Every row gives one point. To make a cloud, some directions were put in groups of two or more. Within a group, all points are equally far from the middle, so they leave a hole (a ring in 2 directions, a hollow ball in 3). The other directions are filled evenly. Then the cloud was stretched, turned, moved and blurred a little. How many holes are there, and how many directions does each take, smallest first?

Cloud, 14 rows:
-0.29  +0.03
-0.24  -0.18
-0.06  +0.38
-0.23  -0.20
-0.16  +0.32
+0.26  -0.34
+0.14  +0.38
+0.13  -0.39
+0.34  +0.23
+0.24  -0.35
+0.11  -0.39
-0.08  +0.37
-0.26  +0.18
+0.11  +0.39
Holes: 1 (2)

Cloud (20 x 3):
-0.19  +0.54  -0.09
-0.16  -0.16  -0.19
-0.47  +0.07  -0.20
+0.08  +0.00  +0.18
-0.27  +0.00  +0.32
+0.25  +0.00  -0.39
-0.40  -0.22  +0.18
-0.13  +0.49  -0.13
-0.22  +0.31  -0.01
-0.39  -0.21  -0.30
-0.09  -0.10  +0.00
+0.25  +0.46  +0.07
-0.43  +0.41  -0.02
+0.30  +0.25  -0.23
-0.11  -0.27  +0.01
+0.04  -0.02  -0.37
-0.35  -0.14  +0.21
-0.51  +0.22  -0.20
-0.48  +0.18  +0.06
-0.28  +0.46  -0.16
Holes: 0

Cloud (32 x 4):
+0.20  -0.43  +0.12  +0.22
+0.09  -0.60  -0.21  +0.03
-0.20  -0.19  +0.35  -0.38
-0.31  -0.54  +0.14  -0.30
+0.21  -0.26  -0.21  +0.11
-0.37  +0.00  -0.33  -0.17
+0.12  +0.17  -0.47  +0.09
-0.22  -0.29  +0.29  -0.31
-0.45  +0.10  -0.04  -0.35
+0.00  -0.32  -0.35  -0.05
-0.22  -0.33  +0.50  -0.08
+0.05  +0.14  +0.00  -0.29
-0.20  -0.12  +0.27  +0.20
-0.10  -0.54  -0.19  +0.12
+0.07  +0.20  -0.24  +0.32
+0.07  -0.47  -0.18  +0.04
-0.43  -0.56  -0.16  -0.04
-0.19  +0.26  +0.39  +0.13
+0.20  +0.35  -0.10  +0.35
-0.14  -0.53  +0.28  -0.39
-0.19  -0.20  -0.22  +0.17
+0.12  -0.37  -0.13  -0.23
-0.18  +0.17  +0.29  -0.07
-0.12  -0.48  +0.13  -0.27
-0.11  +0.22  +0.17  +0.15
-0.38  -0.33  -0.36  -0.26
-0.36  -0.49  -0.08  +0.02
-0.15  -0.12  -0.37  -0.02
-0.28  +0.31  +0.30  -0.06
+0.21  +0.10  -0.13  +0.35
-0.07  -0.37  +0.31  +0.26
+0.00  -0.23  -0.07  +0.24
Holes: 0
